Each wall is flat, endless, passes through zero and stands at right angles to its row. A trip goes straight from one point to another. Which walls does it cross, in order?
In the rows, 128 means zero.

Walls:
(1): [148 154]
(2): [152  99]
(3): [104 163]
Trips:
[123  92] to [124  67] => none
[105 166] to [173 122] => 2, 3
[ 84 121] to [106 126] => none
[156 133] to [162 135] => none
[117 113] to [136 100] => none
[162 112] to [137  58] => 1
[160 138] to [145 110] => 1
[94 89] to [114 157] => 2, 3, 1

Walls:
(1): [133 156 106 103 137  86 159 153  89]
(2): [112 104 113 105 158 160 147 106 157]
(3): [136 172  90 149 177 129 141 131 171]
(4): [185 151 144 122 144 107 142 178 148]
(5): [124  75 112 164 128 119 106 128 118]
Trips:
[ 89 127 179 148 136 124  82 100 139] to [100 137 171 144 151 169 171 128 124] => 2, 5, 3
[108 172  78 134 108 132 163 128 135] to [134 140 119 119 161 113 115 127 132] => 4
[135 176  93 160 122 189 144  97 176] to [118 125  53  83 159 161 121 101 183] => none
[121 104 118 105 177 180 179  97 128] to [108 144 104 174 124 123  72 104  42] => 5, 3, 1, 2

Walls:
(1): [167 127 165 184 121 129 102 142 146  96 154 104 211  85 172  82 134 165
 159 113 140 115  92  89]
(2): [116 164 168  89 129 119 140 150 114 130 124 120 116 188 135  99 105 109
 124 178  66 108 136 154]
(3): [109 172 145 156 184 155 146 125 165 116 172 123 149 140  88 120 119 147
 110 147 174 130  98 165]
Trips:
[ 71 142 152  99 105 126 146 107  99 167 157 101 120 139 114 131 119 125
 131 135 120 159 176  78] to [ 85 139 109 132 116 154 141 126 122 115 110 135 106 178 127 156 143 129
 137 187 150 172 136  58] => none
[163 116 160 163 131 183 139 149  92 124 144 111 135 177 118 138 154 152
 148 148 125  80 119 138] to [108 128 143 176  87  95 126 168 143 166 138 134 128 102 117 146 137 111
  92 132 139 138 116  86] => 2, 3
[159 114 156 139 154 136 132 123  93 107 136  99 129  71 177 122 169  97
 120 118 192 103  83 194] to [122 134 138 161 121 127 109 157 132 120 111 157 109 178 146 128 119 123
 182 110 160 133 123 109] => 3
[160 153 140 112 101 156 122 106  87 119 143 183 170 149 101 169 115 105
  92  56 174  75 106 121] to [180 196 113  70 124 147 143 152 140 164 136 129 129 141 125  95 174 113
 124 170 130  95 204 101] => 1, 2, 3
[108 110 127 135 164 168  99 150 111 114 112  89 121 151 190 116 141 110
 130 100 163 148 119 142] to [109 129 131 115 115 149 141 130 136 132 226 103  91 199  82  97 104 121
 124 175  94  81  73 122] => 2, 1

Walls:
(1): [127 103 109 119 153 168 104  56 156 134 169 125 106 131 136 120 112 168
 127 109 160 147 138 131 102 131 156 115 162 168  95 120 154 130 106  95
 111 128 144 105  96 102 116 101 197 149 102 126]
(2): [129 118 148 136 100 127 141 136 117 114 204 112 132 128 114 130 122 149
 114  83 167 153  97 119 102 107  70 157 155 153 173 148 136 131 171 102
 177 137  95 164 137 163 132  97 133 165 168 111]
(3): [152 155 142 117 137 129 137 135  87 131  79  83 158  81 152 101 147 175
 133 128 179 213 124  82 128 147  84 113 139 135 112 124 193 143 124  87
  83  99 100 152  83 168 166 128 137 137  52 156]
(4): [176 127 115 140 135 137 142 155 184 161 147  70 109 131  95 110  91 103
 118  91 146 156 117 162 174 127 136 101 162 125 138 162 138  97 120 126
 136  95 113 104 118 156 110 150  84 102 104 175]
(5): [136  84 122 112 122 155 119 125 127 185 100 114 100 121  87 126 124 143
 106 138 110 109 112  66 130 124 134 114 111 123 154 156  48 147 160 191
 155  88 185 163  69 125  61 103 176 142 140 164]
Trips:
[132  88  16 115 104 141 182  82  87  79 108 117 146 118 165 149 132 131
 132  98 143 139 151 157 130 163 144 207 131 122 116 118 139 140 171 144
 174 139 130 148 129 161 140 119 113 130 155 114] to [108 143 117 105 141 115  92 125  86 113 107 144 144 137 193 134 126 130
 161 113 174 115 115  79 143  94 101 169 164 135 136 102 135 189 125 115
 115 103 106 116 137 125 119 102  84  97  90 168] => 3
[122 128 145 174 190 120 121 134 115  99 122 155 163 154  74 108 137 164
 139 132 154 110 171 133 129  65 127  94 182 110 107 150 151 143 172  96
  81  69 119 117 169 130 144 217 159 129 119 145] to [151  93 146 102 116  91 206 113 157 172 155  86  84 137 192 123 140 120
 115 103 104 151 121 117 164 135 144  91 127 135 183 115 104  70 140  85
 121 118  81 153 122 154 129 109 101 138  81 172] => 2, 1, 5
[122  97 180 103 171 135 166 126 203 118 125 131 143 101 150 121 148 108
 173 151 106 157 149 144 123 122 121 197  99 113 113 144 125 118 176  84
 123 112 139 108 109  71  89 174  57 145 123 126] to [103 185 137 114 128 143 124 179 127 105 112 157 103  79 102 162  73 150
  91 144 122 104 116 125  59 138 117 153  80 130 145 106  94  97 115 131
 122 154 120 137 111 164 136 128 154 121 148 188] => 4, 5, 2
[130  75  87 141  80  89 145 112 120 111 113 137 132 138 114 123 158  81
  81 180  45 175 148 118 154  66 120  99 141 102  47 100 115 129 161 117
 166 156 107  91 114 121 100 127 119 130 137 112] to [132 128  70 115  96 106 147 148 143 138 111 108  82 141  98  79 122 147
  92 120 110  53  88 188  98 128 104  92 128 121 124  93 147 131 115 145
 128 164 113 157 157 102  82 113 105 135 133 134] => 4
[127 127  85 184 103 121 102 106 122 105 153 137 145 103 105  79 157  83
 112  79  79 104  98 166 131 172 144 169 127 102 139  95 129 137 128 139
 131 150 152 143 133  69 186 181 134 152 117  95] to [136 151  99 169 151  98 156 151 118 196  97 130  85 153 156 167 118  67
  70 130 151 178 162 175 161 136 148 160 117 193 171 118  93 140 177 132
  76 152 121 166 134 126 140 107 150  79 127 126] => 4, 5
[107 114  87 155 140 144 109  96 124  78 138 185 144 146 127 133 156 146
  57 132 121 152 207  72 145 139  80  77 112 157 145 159  69 136  91 134
 153 165 187 119  82 106 135 124  96  67  50  88] to [127 132 125 109 117 121 146  50 144 131 107  77 106 120 134 102 115 111
 178 135  98 128 159 116 142 145 147  82 138 132 106 157 128 145 109 143
 153 155 103 162 138 113 147 138 137 105 105 137] => 3, 4

Walls:
(1): [132 124 111 143 143  84 153 119 106 121  97  95 115 167 168 164 145 110
 168 170 115 133 129 107 118 104 118 155 142 155 185 192 126 145 144 109
 155 127 125 107 154 137 163 130  82 135 164 132]
(2): [ 86 127 112 159 189 136 159 175  87  99 114 114  87 175 125 131  96  85
  66 198  72 128 120 112  72 136  76 133  88 137 163 162  78 158 169 155
 150 177 146  93  85 138 145 134 114 139 128 142]
(3): [140 108  95 135 132 185 145 112 125 188 113 157 110 104 174 144 109 139
 141 140 108 130 139 153 186 110 157 124 131 117 155  92 138  54 119  93
 129 152 137  80 158 131 104 129  95 103 130 122]
(4): [131 116 120 162  72  72  92 143 109 124 123  87 105 119 111 139 161 139
 163 132 152  73 181 101 134 148 103 169 116 139 140  95 105 117 125 143
 165  92 161 129 132 115 145 116 130 161  71  78]
(5): [121 135 159 120 133 144 124 135 159 136 112 148 158 158 131 124 125 106
 179 174 107  85 116 108 114 115 128  97 128 141 143  93 145  99 116 115
  98  86 106  82 128 149 139 143 122 133 118 118]
(6): [166 118 178 124 191 128 118 185 157 114 116 160 101 156 123  73 118 108
 110 130  99 132 161 157  80 110  80 160  84  91 125 136 158 130 133 126
  95 132 131 155  62 133 157 141  82 135 114 103]
(7): [ 88 145  90 146 158 164 136 108 140 163 137 110 122  29 151 151 108 148
  98 103 144 122  88 172 109 125 139 170 130 167 127 127 133 157 115 110
 130 128 111 140  92 134 156 120 114 148 104 171]
Trips:
[172 125 135 127  97  84 129 118 137  91 177 158 127 132 131 152 128 157
 112  93 115  48 125 113  74 173 140 112 198 135 135 151 195 108 126 159
 188 122 112 164 151 140  88 110 142 151 147 101] to [185  97 165  69 154 114 139 189 185 113 115 149 114 155 103 129 150 157
 147 199 119 113  70 106 184  94  85 108 134 143 123  56 120 156 115  69
  89 141 116 111 123 101 102 139 145 106  80 113] => 5, 6, 3, 4
[132 156 148 198  98 123 140 124 138 122  93  99 133 174 156 140 127  99
 172 132 109 176 171  61 197  97  93 136 128 119  84 104 147 129 145  99
  94 127  78 185 133 109 120  94 103 118  81 115] to [ 75 137  76 131  62 163 143 195 141 152 147 189 178 123 166 109 119 133
 113 175 148 123 109 144 125 106 165 109 124 154 123 151 100  79 141 132
 163 129 135 168 109  73 127 109 155 136 136 188] => 6, 1, 4, 7, 5, 2
[112 145 113 157 146 171  88 144 135 175 139 127 142 151 180  90 123 147
 122  65 103  70 124  97 104 157 141 154 163  91  93 189 168 151  59 107
 152  75 189 152 135 158 146 109 140 130 141 116] to [ 73 114 131 118 111 167 132 113 131 119 135 140 113  72 155 144 127 163
 168 186  93 102 100 105 124 130  76 185 133  81 142 140 131  98 175 139
 119 126 145 105 168  77 139 124 171 159 127 140] => 5, 3, 6, 1, 2

Walls:
(1): [110 135  83 127  70 148 151 119  95 104 105 157  76 112 156 121 127 140
  41  93 126 126 122 132 148  97 103 170 112 196 133 116 166  72 103 117
 196 157 153 115 151  96 147 121  79 195 148 110]
(2): [105 111 150 147 168  98 114 130  84 216 153  98  64  90 109 122 168 160
  90 154 104 157  96 120 201 102 129 142 113 117 144 127 141 130 101 121
 140 114 184 171 163 134 132 188 126 162 143 164]
(3): [168 110 133 162 149 107 128 146 136  68 120 125  79 137  76 136 111 100
 102  78 117 146 112 136  95 110 131 185 135 110 129 185 129 112 101 151
 126 147  69 113 127 156 194 116 138 133 123 152]
(4): [200 125 157 109  81 156 118 123 145 126 134 119 122 177 145  98 159 113
  92 133 138 105 107 149 161  70 123 128 107 122 129 139 114 158 197  82
 118 172 144 100 136  93 142 116 112  92  80 135]
(5): [131  93 110 159 162 154 110 113 139 132  77  93 149 148 145 132 148 169
 115 140 128  91 148  73  92 102 113 128 158 195 155 119 130  95 181 117
 105 139  85 150 159  81 122 154 150 151 146 166]
(6): [ 98 160 187 111 138 123 142 162 152 105 166 179  90 143 205 156 149 107
 151 144  49 180 176  78 116  95 126 136 118 154  99 128 134  81 146  81
 108 190 120  88  99 118 145 119 128  92 142 167]
(7): [159 147 122 188  81 133 120  85 104 113 121 123 178 152 120 126  99  81
 120 154 125 180 100 152  96 127 108  86  98 139 164  96  80 134 136 141
 103 166  78 119 125 139 116 101 123 125 164  85]
Trips:
[134 169 165 121 147  82 101 173 144 103 129 101  78 135 153 144 181 118
 111 171 128  88 104 160  88 107 157 178 139 103 125  99 110 102 106 202
 134 147 164 126 112 143  84  91 132 121 177 110] to [135 131  96 155 188 101 134 130  95 121 124  98 121 125 138 128 122 127
 138 149 107 129 199 136 139  98 106  73 126 124 120 134 166 130 165 119
 165 105 142  94 115 127 128 153 191 134 108 131] => 5, 3
[120 136  62 103 138 204 143  88  96 115 197 156 114 160 128 103 145 145
 120 145 138 152  94 125 140 127 128 123 102 125 121 147  95 119 103  44
 152 149  58  76  67 146 124 114 121 115 103 170] to [174 142  97 130 153 130 122 173 122  99 110  73 140 131 101  93 159 155
 125 178 135 176 151 148 176 134 109 121  99 114 120 144 134 148 105 118
 128 141 141 120 147 142 130 133 137 132  91 129] => 2, 1, 6, 7
[ 36  93  40 114 170 125 104 101 125 134 106 133 138  65 156 180 137 124
 132 106  98  97  89 104 131 132 102 130 155 161 132  83 143  63 160 138
 127 110 183 132 132 106 101 127 162 133 168 107] to [ 89 111 118  83 141 129 161 111  98 124 171 106 130 170 140 139  89 179
 127 168 107  77 157 128  79 135 170  69 137 158 124 105 131 120 116 127
 130  73  77 101  93 104 145 156 120 118 124  97] => 2, 6, 1
[145 169 144 127 112 157 135 132 146 115 136 126 164  96  74  97 122 105
 115 127  95 181 118 120 138 158 142 117 126 144 112 146  94 130 113 103
 128 134 130 104 103 141 123 214 119 101 108 110] to [131 221 185  96 156 145 128 102 147 127 102 158 117 126 179 109  84 122
 148 106  82  74  91 136 117 195 163  89 149 154  66 133  77 144  78  96
 151 168  97 125 163 153 119 115  73 113 160 159] => 3, 4

Walls:
(1): [130 150 116 133 104 153 127 133 103  87 135 164 197 143 131 102 134  95
 139 115 121  98 138 139 112 133 150 169  73 135 132 151 130 134 144 104
 116 152 139 113  90 174 108 148  89 147 190 166]
(2): [155 149 113  92  87  97 119 103 142 156 101 102 103 173 118 189 112 156
 138 115  75 126 190 110 118 100 168 102 105  91 145 139 144  84 160 125
 159 135 110 134 146 163 113 163 139 103 155 139]
(3): [ 97 135 117  96  84  97 138 138 123 180 127 139 135 115 129 173  70 143
 165 162  91 120 162 122 150 127 170  73 188 139 107 123 131  86 123  66
  54 119  94 137 113 120 105 158 105  55 148  92]
(4): [142 153 160 159 135 138  89 127  93 106 190 130  85 142 196  94 134 149
 116 144 173  99 115  83 104 158 109 111 129 112 192 105 162 145 123 172
 115 123 141 206 130 192 119 162 153 119 146 128]
(5): [140 106 130 131 173 108 115  83 100 101 178 136 128 186  83 139 122 129
 140 174 152 146 134  88 155 113 131 159  84 133 163 100 139 150 187 122
 155 125 183  99  81 140 143 143 141 146 129 173]
(6): [150 132 125 139 146 141 125 149 116 125 148 137 141 112 142 121  90 102
 147 145 129 132 159  99  60 133 143 119 177 112 111 194 200 143  98 143
 161 131  80 105  91  88 138 104 105 122 132 163]
(7): [ 88 151  81 185 138 161 127 128 128 103 152 139 104 201 115 150  81 154
 152 132  92  89 144 142 175 162 180 166 120 174 115 128 156 138 189 108
  67 158 112  44 144 135 115 185 122 107  91  85]
(8): [149 161 146 111  97 114 119 186 211 169 139  92 123  61 127 103 166 101
 122 126 132 155  92 148 105 151 165 147  62 111 140 126 117 137 188 187
 154 114 167  98  97 159 163 165  89 153 115 123]
(9): [112 110 140 112 159 203 115 168 147 120 136 155 144 132  96 154 138 128
 105 131 135 145 103 134  95 167 183 115 109 179  89 163 109 144 111 119
 149 136 138 144 133  62 170 165  95 107 141 145]
(10): [118 128 127 100 132 180 179 135 100 153 152  83 178  87 172 146 131 114
 120 154 163 163 156 174 150 129 151  99 126 178 110 148 144 125  66 123
 118 119 124 153 135 142 197 139  82 152 119 107]
Trips:
[ 75  96 127 167 107 119 122 129  86  58 102 157 152 123 155 162 149 110
 100 119 155 131 124 118 121 214  88 154 161 138  76 108 101 170 118 141
 161  90 143 143  94 122 114  93 133 116 163 174] to [ 99 108 134 132  95 146  86 144 107 123 111 116 141 144  95  90 109  95
 127 130 144  95 166 127 121 127 127 111  98 150 146 179 131 110 112 122
 183 129 178 127 139  62 175 165 152 140  91 103] => 4, 10, 8, 7, 1
[167 128  66 130 126  91 150 182 147 107 121 112 172  60 135  79 112 163
 109 129  77 144 143 160 119 101 100 117 121  96 174 126 122 133 106 174
 128  64 139 117 121 148 135  94 194 103 128 116] to [111 136 162 137 118 181 120 121  95 155 149 209 138  94 140 131 132 108
 138 108 136  90 121 100 132 135  89 116 196 150 106 127 148 124 112 102
 112 115  92 165  41 148 119 168 109 206 111 143] => 4, 10, 1, 3, 8, 9
[ 81 131 161 107 104 129 151 188 139 124 128 128 116 139  80  98 124 127
 102 154 135 156 113 135 115 113  63 152 115 218 140  61 108 116 150  76
 133 133  72 114 110 169 131 109 134 126 160 162] to [151  68 132 170 146 121 134 132  77 102 120 161 128 141 151  88 173 124
 139 113 121 125 133 148 175 102 152 107 139 134 119 161 139  97 151 112
 109 136 119 131 146 101 124  79 126 110 140 138] => 8, 9, 3, 7, 5, 6
[173  92 104  96 128 126 107 120 145 156 168 134 182 155 172 133 132 120
 166 148 151 108 112 134 136 115 105 144 196 163 139 113 194 118 186 136
 185 134 171 124 155 104 100 138  93 200 135 145] to [172 146  62 106  86 128  62 132 166  96 164 129 100 127 129 140 137 109
  92 112 154  95 178 100 131 141 133 149 133  66 134 172 141 146 138 161
  87  85 108 138  56 155 146 131 114 150 150  96] => 2, 10, 7

Walls:
(1): [ 87 105 119  92 152 141 123  95 167 100 143  65 167 117 148 159 100 145
 151 131 102 132 118 106 129 156 100 143 162 140 109 117 147 170 223 103
 104 139  68 128 125  91 172 153 148  94 130 123]
(2): [ 50 108 145 148 155 133 165 104 142  97 116  95 119 143 104 142 122 147
 120 138 191 108 131 141 167 105  93 115 173 140 139 165 108 183 113  54
 172 105 110 122 128 137 162  76 165 137 119 110]
(3): [159 105 131 135 132 181 111 138 108 115 171 102 131 134 185 108 145 113
 164 111 112 147 121  83 135  62 153 167 106 179 182 106 115  83 136 132
 105 156  85 153 184 111 142 104 147  78 130 184]
(4): [106 107 106 105 139 174 140 130 134 139 116 104 165 118 108 112 136 125
 161 152 165 150 150 113 161 157 106  68 170 144  93 141 220 127  79  93
 127 121 155 110 134 108 116 108 112 134 103 167]
(5): [146 151 162 113 143  75  92  72 107 190 152  74 178 121 145 111 147 110
 111 113 126 153  86 116 130 120 133  83 121 127 145 178 148  88 136  48
 107 130  71 122 138 134  89 146 101 167 123 102]
(6): [ 89 124 132  94 111 147 173 185  74 123 122 182 117 177  92 156 133 151
 137 143 100 124 187 149 163 108 135 134 133 164 113 129 150 137  92 140
 115 116 108 155 111 173 129 106  86 126 200 190]
(7): [ 90 126 169 116 151 135  84  64 108 126 120 120 175 120 111 119 155 158
 133 146 158 113 113 107 121 114 185  94  95 137 136 119 118 155 153  78
 109 172 159 149  82  88  90 128 148 147 108 163]
(8): [124 141  71 121 138 151 123 110  87  82  64 114 127 176 143 123 100 151
 134 120 119  83  81 192 115 110 177 128 118 102 111  69 123 103 103 147
 103 144 123 116 104 157 146  77 112 132 129 157]
(9): [103 118 146 164 136 111  90 154 177 103 179 150 163  94 122 147 199 158
 183 119 157 112 144  74 126 171 134  76  84 134  89 119 132 115 132 163
 180 118  74 106 134 104 155 130 156  82 117  96]
(10): [186 121 118 155 183 111  97  98  72 110 114 174 130 159 164 177 191 127
 165 171  88 140 183 167  87  88  82 137 172 112 112 113 123 107 115 148
 153 150  99 101 177 135 157 115 163 118 130 153]
(11): [127  84 134 120 106 101 116 161 161 130 106  97 108  88 135 164 117 158
  74 152 122 155 155  96 122 153 169 131 134  88 124 162 163 100 136 106
 116  66 136  96 110 179 140 126 113 138 102  92]
Trips:
[166 132 131  98 102 101 109 145 101  88  94 178 205 112 111 151 138 114
  79 144  91  73 135 122 145 154 165 108 159 137 138 100 165 180  93 106
 102 124 105 115 116 127 128  82 137 162 201  93] to [110 120 153 101 218 138 144 123 117 141  95 123 165 106 120 148  82 153
 129 132 176  92  97 155 125  78 140 108 113 124 124 136  92  62  82 146
 128 112 140 145 111 145 152  49 167  96 115 147] => 2, 5, 11, 3
[157 125 131 107  82 103  98 182 129 130 128 103 112 152 183 103 163 158
  73 115 112 116 179 154 156 116 133 141 105 102 114 139 130 150 119 138
 104 199 183  65 134 109  92 161 157 132 106 138] to [126 113 135 120 109  72 142 142  97 124 154 145 130  66 101 116 127 126
  78 117 174 159 173 119 111 146 137 130  79 122 143 157 143 140 165 137
 170 125 149 120 125 125 130 105 160 156 138 113] => 10, 9, 5, 2
[150 105 119 122 130 147  93  92  89  77  87 151 156 114  86 157 106 139
 130 127 109  67 149 127 159 152  80 123 167 172  80 155  99 134  90  81
 153 151 102 108 144 135  94 138 105 106 142 167] to [181 184 184 149 141 162 128 100 138 149 117 119  91  77 132 189  75 117
 138  85 187 162 159 162 120 123 176 164 167 138 120 130 145 178 122 157
 161 153 127  92 151 139 123 172 150 142 163 159] => 8, 7, 1, 4, 6, 2

Walls:
(1): [138 139 125 167 129 124 133 153 141  42 112 130 155 134 164 146 140 176
  94 110 125  93 143 135  60  89 128  89  82 147 128  73 186 139 103 136
 104 122 143 119  86  92 146 136 107 104 134 109]
(2): [150 106 161 138 101 150 133  85 157 136 152 155 198 106 117  79 131 122
 115 140 109 113 150  85  98 106 163 146 109 111 137 199  82 102 111 138
  67 108 158 125 213 151 116  86 129 100 170  92]
(3): [ 93 153 127  96 127 124 152 136 105 146 141 113 116 131 128 118 132 156
  78  99 127  91 130 160 104 113 121  86 126 140 143 127 172 116 155 113
 123 116 149 181 142 154  83 142  99 111 128 120]
(4): [162 144 145 105 112 118 135 140  66  65 130 115  83 125 127 166 162 122
 114  98 159 127 170 172 145 129 151 118 135 145 104 142 119  75  97  87
 161  88 120 144 157 107 125  85 110 183 178 139]
(5): [ 93 127  65  98 161 127 177  36 144 136 138 131  72 162 150 153 121 112
 124 118 107 161 161 151 144 117 196 102 107 171  72 178 144 133 144 108
 182 151  84 115 124  57 156 100 104 119 116 138]
(6): [106 104 124 123 191 140 103 162 215 130  89 115 146 124 135 103 164  97
 123 184 140 110 131 156 167  90 154 112 119  94 136 148 173 106 168 138
 121  61 168  83 129 106 101 180 134 126 190 154]
Trips:
[141 181  89 110 103  95  96 117 126 134 103 127 162 152 169 123 200 198
 157 116 154 105 112 134 129 108 134 124 187 105 150  98  94 121 150  87
 142 126 135  82 117 139 122  99 134 123 137 183] to [140 154 103 123 113 152 125 151  78 120 128  88 207 149 161 137 128  76
 179  95 156  71 147 144 107 175 120 105  60 131 169 167 141 170 138 121
 105  64  91 128  74 149 127 151 171 140 150 162] => 3
[165 120 170  83 151 112  77 160  86  91 124 176 169 157 135 133 124  94
 166 103 164 143 158 126  95 140 111 152 106 121 123 142 136 124 104  75
 160 126 117 113 131 154 120 150 190 121 149 118] to [107 184 190 119 119 120 130  70 137  98 105  96 187 136 123 154 129  89
 157 108 143 137  95 131 130 153 171 157 154  86 111 103 162  56 134  85
 159 123  49 141 138 127 147 131 122  89  89 141] => 2, 5
[142 114 131 112 104 106 122 167 144 145 107 103 115 129 112 130 108 149
 112 127 161 144 137 131  82 144 126 130 136 121 110 128 103 114 156 125
 109 146 137 112 106 165 127 143 138 149  97 103] to [164 146 128 123 132 141 137 172  99 157 134 149 166 130  90 153 141 136
 184 134 136  89 134 168  75 132  93 109 109 142 141 136 180 114 130 115
 148  93  97 138 166 167 160  98 126 145  96 115] => 1, 4
